Each row is a point. A path goes straight from each point to the next, and from the last back to the first. The post is the endless flat space through its rows: a point in 2 columns, a line in 3, a plane in 4, and so on, so that a path can go around it. How many times does the path go around the post? Going back the other way cancels.

Post:
-0.079 0.059
Path (27 x 2):
-0.432 -0.036

-0.223 0.147

-0.294 -0.138

0.017 -0.105

0.334 0.187

-0.084 0.349

-0.381 0.050

-0.158 -0.061

0.239 -0.124

0.128 0.141

-0.164 0.312

-0.345 0.020

-0.144 -0.089

0.154 -0.119

0.044 0.142

-0.116 0.179

-0.286 -0.005

-0.093 -0.138

0.115 0.025

0.208 0.387

-0.338 0.243

-0.316 -0.032

0.044 -0.298

0.187 0.094

0.008 0.467

-0.190 0.200

-0.362 -0.121
Times around: 5

Post, 7 rows:
0.118 0.104 -0.037 -0.101 -0.035 0.140 -0.080 0.138

0.057 -0.020 0.087 0.140 0.020 0.072 0.409 -0.214

-0.086 0.018 -0.168 0.002 0.134 0.183 0.006 -0.189

-0.065 -0.044 -0.064 -0.288 0.239 0.106 0.070 -0.025

-0.406 -0.217 -0.390 0.114 -0.227 -0.051 -0.195 0.291

-0.087 0.325 0.028 -0.063 -0.150 0.103 -0.152 0.036

-0.010 -0.107 -0.017 0.035 -0.238 0.082 0.208 -0.240
Path (31 x 8):
-0.503 0.063 -0.118 0.068 0.509 0.096 -0.012 0.088

0.088 0.372 0.283 0.390 -0.589 0.162 0.198 0.047

-0.405 -0.071 -0.294 -0.085 0.002 -0.178 0.260 0.376

-0.227 -0.006 -0.580 0.364 0.312 0.035 -0.072 -0.114

-0.090 -0.733 -0.444 0.007 0.191 -0.190 0.150 0.099

-0.161 -0.167 -0.077 0.208 -0.111 -0.015 -0.068 -0.016

0.046 -0.269 -0.403 0.312 0.146 0.014 -0.261 0.100

0.218 -0.080 0.104 -0.101 0.394 0.215 -0.027 0.269

-0.013 0.006 0.127 -0.118 -0.039 0.317 0.006 0.022

-0.034 -0.036 -0.051 -0.087 -0.175 0.062 0.131 0.196

-0.103 -0.042 -0.154 0.128 0.097 0.253 0.101 -0.147

-0.245 -0.227 -0.123 0.436 0.285 0.079 0.058 0.384

-0.159 -0.310 -0.353 -0.002 -0.011 0.236 -0.068 -0.063

0.050 -0.025 -0.098 -0.165 0.208 0.203 0.263 0.237

0.343 0.223 0.204 -0.213 -0.278 0.181 0.166 -0.219

0.231 -0.243 -0.236 -0.160 -0.355 0.004 0.230 -0.297

0.220 -0.179 -0.034 0.305 -0.160 0.006 0.282 -0.251

0.105 -0.265 0.110 0.248 -0.130 -0.194 0.163 0.385

0.046 0.332 0.076 0.450 0.231 0.265 0.120 0.062

0.080 0.172 0.136 -0.005 -0.042 0.203 0.213 0.223

-0.205 0.137 -0.184 0.221 0.231 0.171 0.274 -0.308

-0.057 -0.069 -0.340 0.007 0.498 0.119 0.228 -0.364

0.302 -0.262 -0.044 -0.129 -0.209 -0.096 0.157 0.051

-0.023 -0.508 -0.209 -0.117 -0.488 -0.084 0.142 -0.081

-0.354 0.081 -0.251 0.244 0.094 0.066 -0.173 -0.325

-0.560 -0.062 -0.196 -0.208 0.034 0.183 -0.318 -0.265

0.091 0.074 0.188 -0.148 0.028 0.170 0.233 0.015

0.127 -0.165 -0.101 -0.547 -0.072 0.213 -0.020 0.127

0.095 0.201 -0.073 0.056 -0.084 0.151 0.080 -0.251

0.149 0.116 -0.141 0.120 0.100 0.000 -0.122 -0.231

0.127 -0.239 -0.007 0.144 -0.031 0.063 0.291 -0.270
Times around: 4

Post (11 x 12):
-0.062 -0.172 0.185 -0.594 -0.198 -0.118 0.297 0.178 -0.200 -0.236 0.015
 0.026

-0.016 -0.033 0.014 -0.024 0.003 -0.117 0.207 0.249 0.322 0.019 -0.158
 0.007

-0.050 -0.131 -0.196 0.217 0.107 -0.013 -0.105 0.034 0.227 0.195 0.147
 -0.037

-0.362 -0.088 -0.092 0.186 0.170 -0.182 0.024 0.067 0.185 -0.180 -0.065
 -0.102

-0.045 -0.117 -0.021 -0.101 0.140 -0.223 0.100 0.320 0.133 -0.070 0.115
 -0.159

-0.074 -0.034 0.297 -0.127 -0.187 -0.184 0.233 0.214 -0.021 0.061 -0.006
 -0.097

0.035 0.057 -0.085 0.364 0.230 0.250 -0.084 0.184 0.172 0.114 0.039
 0.134

0.040 -0.141 -0.221 0.068 0.133 -0.126 0.162 0.062 -0.017 0.029 -0.248
 -0.212

0.039 0.183 -0.039 -0.089 0.079 -0.192 -0.031 0.027 0.127 0.007 -0.063
 -0.132

0.254 -0.151 0.178 -0.258 0.086 0.165 0.615 -0.141 -0.318 0.203 0.214
 0.291

-0.070 0.230 -0.104 0.066 -0.084 0.281 0.096 0.189 0.148 0.010 0.319
 -0.080
Path:
0.286 -0.274 -0.350 0.027 0.238 -0.037 0.046 -0.084 -0.113 0.004 0.101
 -0.111

0.236 -0.033 0.121 0.155 0.032 -0.014 0.306 0.435 0.375 0.414 0.088
 0.375

-0.250 -0.044 -0.220 -0.182 0.018 0.329 0.430 -0.038 -0.161 -0.107 0.046
 0.358

0.233 0.284 0.103 -0.026 0.026 0.134 -0.003 -0.100 -0.156 0.292 -0.205
 -0.237

-0.077 0.083 -0.226 -0.368 -0.043 0.382 -0.025 -0.227 -0.275 -0.393
 0.344 -0.025

0.506 0.349 0.095 0.117 -0.105 0.031 0.627 0.165 0.208 0.232 -0.313
 0.103

-0.021 0.058 0.135 0.154 0.043 -0.143 0.061 0.279 0.083 0.001 -0.053
 0.369

0.003 0.001 -0.025 -0.240 -0.064 -0.085 0.107 0.298 0.312 0.000 -0.120
 0.059

0.218 -0.148 -0.087 -0.134 0.225 0.210 0.071 0.339 0.104 0.137 0.011
 -0.103

-0.181 -0.158 -0.101 -0.328 -0.300 0.217 0.258 0.040 0.191 -0.127 0.307
 -0.313

0.127 -0.076 0.259 -0.200 -0.024 0.196 -0.290 0.191 -0.046 0.182 0.105
 0.076

-0.386 -0.070 0.022 0.373 0.264 -0.284 0.088 0.227 0.790 -0.042 0.352
 -0.331

-0.215 -0.168 -0.306 0.278 0.097 -0.141 0.139 0.016 0.218 -0.224 0.127
 0.013

0.010 -0.096 -0.005 0.298 0.349 -0.245 0.250 0.023 -0.072 0.136 0.074
 0.323

0.092 -0.229 -0.025 0.091 0.247 -0.353 0.496 0.262 0.202 0.411 -0.251
 -0.026

0.051 -0.081 0.039 0.166 0.021 0.256 -0.077 0.195 0.364 0.447 0.466
 0.052

0.011 0.120 0.190 0.029 -0.141 -0.048 0.088 0.358 0.689 0.123 0.133
 -0.054

-0.031 -0.031 0.529 0.233 -0.152 0.065 0.175 0.281 0.223 0.142 0.027
 0.347

0.159 -0.203 -0.241 0.406 0.071 0.134 -0.055 0.387 0.020 0.187 -0.131
 -0.145

-0.048 0.229 0.360 0.251 0.038 -0.228 0.275 0.246 0.050 0.284 0.051
 0.270

-0.163 -0.005 0.080 -0.087 -0.058 -0.093 0.156 0.272 0.079 0.136 0.214
 -0.177

-0.359 -0.130 0.044 0.313 0.227 0.383 -0.240 0.150 0.365 0.054 0.189
 0.286

-0.058 0.309 0.136 -0.312 0.127 0.016 0.294 0.341 -0.042 -0.245 0.096
 -0.013

-0.181 -0.096 0.087 0.253 0.136 -0.302 0.332 0.030 0.128 0.174 0.353
 0.231

-0.478 -0.065 0.349 0.210 0.236 -0.406 -0.041 0.493 0.120 -0.109 -0.338
 0.168

-0.401 -0.092 -0.080 -0.061 -0.127 0.420 0.073 0.086 -0.037 -0.200 0.341
 0.097

-0.058 -0.193 -0.128 0.281 0.195 0.270 -0.078 -0.161 -0.028 0.083 0.235
 0.098
Times around: 4
